Every row gives one point. Each copy is the shape, with its points in the same order, stretched, turned, moved and blurred by noise. Some copies are also mirrored. Which?

Shape (5 x 2)
[[ 56  31]
 [ 31 -47]
 [ -9 -22]
 [ 30  22]
 [-30 -53]]
Copy 1 (5 x 2)
[[ 15 -34]
 [ 50  48]
 [  5  36]
 [  1 -17]
 [ 15  74]]
Copy 1 is: mirrored
Copy 2 (5 x 2)
[[ 42 -40]
 [ 17  19]
 [-10  -2]
 [ 21 -32]
 [-29  21]]
Copy 2 is: mirrored
Copy 3 (5 x 2)
[[-62 -74]
 [ 35 -46]
 [ 11   4]
 [-47 -45]
 [ 55  32]]
Copy 3 is: mirrored

Shape (9 x 4)
[[ 11 -14 -34  16]
 [-21  15 -24   9]
 [-20  -6 -19  -4]
 [ 54  29 -11 -44]
 [ -2 -25 -22  13]
 [-35 -26 -31   8]
 [ 15 -14 -10   8]
 [ 60  19  37 -40]
 [ 62  47  23 -14]]
Copy 1 (9 x 4)
[[-23 -22  12  20]
 [-28  20 -24  -3]
 [-19  22  -8  14]
 [ 46 -36   0 -62]
 [-20   2  12  31]
 [-47  24   9  31]
 [  9  -8  10  20]
 [ 95 -35  -9 -37]
 [ 75 -42 -39 -46]]
Copy 1 is: only turned
Copy 2 (9 x 4)
[[ 17  -8 -58  -4]
 [  9  20 -13  -5]
 [  3  19  -8 -19]
 [-46 -12 -29  76]
 [ 14   1 -26 -13]
 [ 10  25 -25 -49]
 [  7 -23 -25   3]
 [-55 -46  16  78]
 [-21 -46   2  93]]
Copy 2 is: mirrored
Copy 3 (9 x 4)
[[ 36  -5   6 -32]
 [ 27 -28  -4  16]
 [ 13  -2 -26   2]
 [ 48  53  48  15]
 [ 15   3 -16 -35]
 [ 18 -17 -40 -21]
 [  4   3  -1 -26]
 [ -6  66  47  14]
 [ 15  20  70  29]]
Copy 3 is: only turned
Copy 4 (9 x 4)
[[ 15  13 -14  17]
 [-32  26 -23  -3]
 [-11  19 -14 -15]
 [-14  -1  61  45]
 [ 17  12 -21  -3]
 [ -6  37 -30 -18]
 [ 14 -11  -2   6]
 [ 12 -55  56  21]
 [-20 -52  44  41]]
Copy 4 is: only turned

Shape (10 x 6)
[[ -6  10  20 -76 -64  10]
 [-64  -4  19 -21 -26   1]
 [ 21  64 -34 -27  42 -22]
 [  1  13 -21  -2 -15 -21]
 [-15   6 -60   0 -14 -17]
 [-25 -44   3  30 -24  30]
 [ 41 -39 -14  26  49 -16]
 [ -5  13 -20  -1  33 -61]
 [ 30 -11  70 -32  31  38]
 [-19  33  53  18   3  -7]]
Copy 1 (10 x 6)
[[ 33   0 -62  62  83 -12]
 [ -8 -12 -22  77   3 -38]
 [ 38  80  58   0  19  42]
 [ -6  39   9   6  16   0]
 [-21  66   2  21   1   4]
 [-42 -23 -60  27 -32  11]
 [-56  14  39 -32 -29  68]
 [-26  46  87   1  -1  -2]
 [ 16 -51 -22  19  16  65]
 [ 21 -20  21   8  -5 -19]]
Copy 1 is: mirrored
Copy 2 (10 x 6)
[[-37 -57  35 -48 -42  45]
 [ -7 -32  25 -81 -12  -5]
 [ 45 -16 -93  17  -5  18]
 [-12   5 -35 -32   1  10]
 [-22  -2 -57 -50  22  -8]
 [-36  -1  56 -43  46  -9]
 [  2  26 -14  61  27 -47]
 [ 22  18 -78  -3 -22 -33]
 [ 27 -41  78  66  -8  15]
 [ 33  15  16 -30 -10  32]]
Copy 2 is: only turned
Copy 3 (10 x 6)
[[-34  18  57 -46 -22 -53]
 [-20  -8  56   2  24 -15]
 [-23  49 -35 -10  37 -38]
 [-15  32   3  16 -17 -15]
 [-33  58  12  29 -30  -1]
 [-22  -1  35   1 -36  38]
 [-36   4 -55  25 -46  29]
 [-19  13 -30  54   6 -22]
 [-26 -39 -12 -69  19  -8]
 [ 26 -27  10  -6  55 -17]]
Copy 3 is: only turned
Copy 4 (10 x 6)
[[ 16  31  23 -29 -37 -63]
 [-23   8   9   2  11 -64]
 [-12  53  95 -55  -3  30]
 [  4  32  25   1   4  -8]
 [ -1  27  43  38   3 -14]
 [-21 -18 -37  49  -7 -39]
 [  6 -26  18  -8  12  47]
 [ 10  26  57 -29  39  21]
 [-25 -18  10 -76 -30 -11]
 [-36  35  -4 -45  13 -15]]
Copy 4 is: mirrored
